Rows are points. Each copy is the shape, with its points in the same order, turned, moved and blurred by noise. Some copies are also mirrored. Which?
(in the rows, 128 means zero)

Shape (8 x 3)
[[186 112 117]
 [164  98 122]
 [137 157 162]
 [104 111  89]
 [134 125 146]
 [ 99 160 109]
 [119 160 190]
 [102 110 181]]
Copy 1 (8 x 3)
[[143 152 171]
 [146 121 159]
 [ 86  99 133]
 [168 117 101]
 [120  97 137]
 [117 108  78]
 [ 69  69 139]
 [117  50 147]]
Copy 1 is: only turned
Copy 2 (8 x 3)
[[178 140 155]
 [155 136 166]
 [151  86 112]
 [100 157 130]
 [135 104 131]
 [113 136  85]
 [135  51 104]
 [103  69 143]]
Copy 2 is: mirrored
Copy 3 (8 x 3)
[[162 142 143]
 [147 141 127]
 [139  64 123]
 [ 95 135  90]
 [132  98 106]
 [ 86  86 116]
 [153  34 110]
 [157  72  78]]
Copy 3 is: only turned

Shape (9 x 6)
[[123 187 105 140 161 147]
 [173 121 152 122 132 172]
 [ 70 146 164 154 149  98]
 [183  99 167 133  87 106]
 [109 116 127 166 102  88]
 [113 118 148 194 159  94]
 [ 78 147 128 179 121 107]
 [ 85 124 130 143 157  68]
 [161  69 126  98  93 159]]
Copy 1 (9 x 6)
[[154 165 127 165 156 113]
 [ 81 140 147  94 163 108]
 [186 134 107 106 118 164]
 [ 94  56 159  85 135 115]
 [138  82 128 127  86 150]
 [161 129 165 113  96 166]
 [171 128 113 139  85 145]
 [173 103 126 133 127 194]
 [ 40  93 121 108 147 131]]
Copy 1 is: mirrored
Copy 2 (9 x 6)
[[119 185 167 156 124  97]
 [102 110 143  92 108 126]
 [148 122 115 210 147 108]
 [105  96 101 106 154 177]
 [142 142  85 152 177 133]
 [139 108 131 168 198 104]
 [135 155  97 183 167  94]
 [181 135 128 187 167 131]
 [142 110  96  57 106 144]]
Copy 2 is: only turned
Copy 3 (9 x 6)
[[ 71 173 129 127 125 105]
 [135 132 198 127 142 114]
 [142 162  83  98 105 172]
 [183  92 168 177 113 142]
 [155 120  86 155 135 151]
 [155 183 105 143 141 179]
 [125 142  76 127 145 159]
 [167 176  67 125 110 139]
 [182  88 171 135 153  76]]
Copy 3 is: mirrored

Shape (13 x 8)
[[127  93 147 159 145 124  77 148]
 [150 153 109 140 162 130 186 109]
 [ 93 122 122 131 108 171  91 134]
 [169 160 117 138 122  57 158  99]
 [146 171  25  80 127 120  63  65]
 [119 117 146 107 137 139  98 146]
 [ 74 127  72 103 105 155  95  94]
 [ 92 118 185 164 126 114 113 118]
 [ 64 132 136 128 144 138  88 156]
 [131 181  97 140 157 115 147  65]
 [131 111 135 170 149  80 133 163]
 [133 149 157 163 124 107 106 167]
 [172 137 153 133 155  42 142 129]]
Copy 1 (13 x 8)
[[112 114 156 132 180 102 155 121]
 [108  95  90 100  76 118 109 102]
 [120 103 127 169 168 171 142 107]
 [130 178  87  99  86  95 119 129]
 [132 179 164 145 114 188  28 135]
 [142 106 149 162 141 125 151 109]
 [122 141 138 158 149 208 105  80]
 [107 127 100 158 174  92 167  83]
 [ 93 118 156 184 146 143 168  91]
 [ 95 141  91 129  90 117  65  94]
 [ 94 132 132 101 126  89 178 124]
 [100 125 118 153 139  94 174 149]
 [135 165 123 103  92  52 147 128]]
Copy 1 is: mirrored
Copy 2 (13 x 8)
[[103 162 134 130 164 178 141 151]
 [181  85  79 176 141 142 141 132]
 [ 98 128 153 117 179 144 133  91]
 [188 148  71 143  94 117 126 141]
 [203 132 166 125  76 165 127  23]
 [ 98 130 141 144 138 150 141 126]
 [133 111 161 118 149 141  94  49]
 [ 88 164  88 142 178 142 107 126]
 [ 65 119 108 114 156 166 130  94]
 [186 120  73 165 130 149 117  76]
 [128 133  80 113 136 166 126 178]
 [115 152  84 111 147 142 167 149]
 [147 161  69 154  78 146 142 177]]
Copy 2 is: mirrored
Copy 3 (13 x 8)
[[ 67 128 153 104 147 138 144  99]
 [177 161 100 156 148 113 153 102]
 [ 94 130 140 109 152  91  82 109]
 [155 187 114 167 112 173 145 126]
 [171 223 160  92 202 153  67 172]
 [106 109 136  93 146 117 134 134]
 [116 160 111  98 191 105  51 141]
 [ 76  91 117 151 138 152 121  96]
 [101  95 115  81 156 131  95 102]
 [188 166 114 163 187 150 111 109]
 [ 96 150 105 124 110 154 168  80]
 [109 118 148 125 101 150 130  81]
 [137 150 115 142 106 197 189 128]]
Copy 3 is: mirrored

Shape (14 x 11)
[[151 116 109 139 125 149 113 133 114 131 119]
 [147 134 141 140 128 128 131 154 128 128 142]
 [ 80 109 122 140  65 117 158 147 109 118 132]
 [143 138 160 137 160 124 113 152 147 130 134]
 [146 157 173 117 127 115 124 155 107 105 122]
 [127 113 138 128 159 113 112 108 102 140 125]
 [112 147 108 130 132 115 127 130 114 148  97]
 [ 99 135 157 140 117 130 117 128 144 117 125]
 [121 120 109 132 130 116 122 144 147  98 140]
 [139 110 114  84 132 131 117 140 186 137 110]
 [140 119 123 134 150 147 157 145 112 131 139]
 [107 166 128 143 156 116 118   7 135 129 144]
 [141 111 114 112 137 121 133 144 142 125  19]
 [128 141 116 122 159 165 119 126 109 112 137]]
Copy 1 (14 x 11)
[[164 143 137  99 155 118 132 124 116 131 114]
 [134 143 107 112 138 140 135 135 112 138 134]
 [138 154 162 138  94 162 148 150  89 101  85]
 [115 123  99 115 155 139 119 132 133 135 145]
 [122 134 105 154 131 115 142 148 107 150 152]
 [152 110 115 146 161 138 118 101 122 135 102]
 [166 134 136 139 132 134 131 100 122  98 135]
 [104 138 138 137 133 134 119 137 131 111 115]
 [148 129 140 105 107 141 114 143 137 138 119]
 [122  93 156  74 119 116 101 103 110 127 148]
 [145 144 115 103 135 150 160 104 119 147 120]
 [132 155  96 167 130 105  60  51 165 121  69]
 [164  64 149 106 128  80 162 115 118  76 139]
 [151 154 141 123 145 126 139 103 148 161 127]]
Copy 1 is: only turned
Copy 2 (14 x 11)
[[126 154 145 117 109 129 130 124 129 121 105]
 [149 134 128 129 126 125 152 125 135 104 130]
 [129  86 104 105  96 126 114 101 175 136 161]
 [162 131 127 146 148 106 166 137 119 109 110]
 [165 110 133 145 153 142 129 122 136  80 110]
 [130 109 144 108 147 141 151 139 118 143  92]
 [119 113 132  96 141 103 111 139 138 120 111]
 [141 106 104 140 144 115 124 104 120 132 128]
 [166 125 126 123 110 114 129 144 118 132 139]
 [166 173 113 136 143 102 116 165 143 158 115]
 [141 133 170 120 131 123 152 122 143 123 137]
 [ 81 104 132 117 187 158 115 154  41 168 147]
 [126 131 148 159 131  84  79 164 174 140  60]
 [153 139 172 109 142 133 123 110 108 127 120]]
Copy 2 is: only turned
Copy 3 (14 x 11)
[[139 147 144 128 135 125 127 170 131 118 131]
 [100 139 122 129 117 140 118 145 126 121 147]
 [129 157 135 123 139  86  97 100 169 122 190]
 [100 109 108 143 103 147 127 145 123 127 117]
 [ 93 140  89 116 114 128  83 153 135 125 125]
 [118 116 148 103 115 108 122 138 136 131  96]
 [132 123 124 124 138  78 119 142 109 123 133]
 [114 118 113 157 127 114 104 120 160 127 128]
 [143 127 118 130 122 132 129 116 142  88 144]
 [175 119  98 134 139 158 130 125 109 143 128]
 [102 159 134 118 122 127 149 141 123 122 135]
 [112 101 179 162 165  96  91  90 112  92  42]
 [199 156  80 129  94  80 114 152 104 157 117]
 [109 141 120 124 154 122 144 157 139 104 104]]
Copy 3 is: mirrored

Shape (15 x 12)
[[175  80 184 177 157 131 147 154 145 100 135 110]
 [132 114 101  84 156 102 144  99 181 109 105 136]
 [100 130 123 114 123 134  77 102 151 111 154 124]
 [109 108 171 158 166 149 107 124 182 156  76 140]
 [157 176 188 100 141 146 168 175 118 133 136 123]
 [170 159 134 138 120 109 127 175 165 113 143 186]
 [ 95 122 185 107 129 171 145 124 153 139 152 121]
 [127 162 100 137 115 165  86 164 146  87  52  93]
 [100 162 176 177  97 132  91 138 153  82 143 163]
 [153 129 122 113 150 169 140 152 195 157  84 103]
 [182 167 158 139 113 114 176 139 105 167 141 185]
 [150 145  89 174  96  92 152 109 194 121 143 187]
 [152  94  90 132 174 138 151 172 152  91 124 176]
 [147  90 159 106  86 124 109 175 191  79  97 160]
 [111  89 142 117 163 118 168 154 153 155 147  92]]
Copy 1 (15 x 12)
[[117 116 175  83 169 168 107  89 129 186 122 103]
 [ 97  81  86 135 145 160 138 118 197 124 121 141]
 [ 86 155 122 140 122 149 116 153 144 120  76 144]
 [163 102 121  78 145 180 124 156 139 163 101 176]
 [182 134 124 131 127 138 153  92 111 136 144  72]
 [119 145 162 149 158 159 202 116 136 140 134 131]
 [167 136 135 130  86 173  98 115 147 130 113 118]
 [140 195  78  92 172 121 157 164 168 184  99 130]
 [ 97 194 144 129 115 191 151 154  97 171 118 149]
 [192 123 111 101 181 147 132 109 188 145  96 146]
 [144 122 171 103 117 125 198  82 111 105 169 116]
 [ 76 142 155 133 143 165 189  99 163 125 157 207]
 [116 114 164 133 198 157 143 144 188 140 159 118]
 [122 128 158 141 124 185 184 143 195 205  86 119]
 [141  87 146 141 137 118  75  96 158 147 123 139]]
Copy 1 is: mirrored
Copy 2 (15 x 12)
[[121  99  70 152 163  71 117  80 111 129  99 174]
 [116  96 104 121 143 155 115 132 117 160 204 121]
 [187 117 126 101 102 123 117 132 147 170 150 137]
 [169  95  99 136 172 100 119  82 173 118 149  79]
 [135  93 172 113 131 104 106  27 114 109 149 183]
 [141 145  79 119 117 164 132  43 137 128 165 181]
 [178  92 154 101 153  91 110 110 153 103 149 159]
 [109 113 125 128  50  76 146  73 165 157 163  88]
 [199 115  98 112  90 128 182  83 165 112 129 159]
 [101 107 120 100 148  96  84  65 164 137 185  99]
 [145 170 153 105 168 160 135  35  95 104 139 172]
 [128 174  53  73 136 179 153  98 125 117 161 138]
 [120 142  68 167 112 129  89  97 117 113 174 148]
 [112 115  92 152 134 129 162  96 205 147 175 180]
 [116  77 127 119 158 123  62 118 126 119 116 142]]
Copy 2 is: mirrored
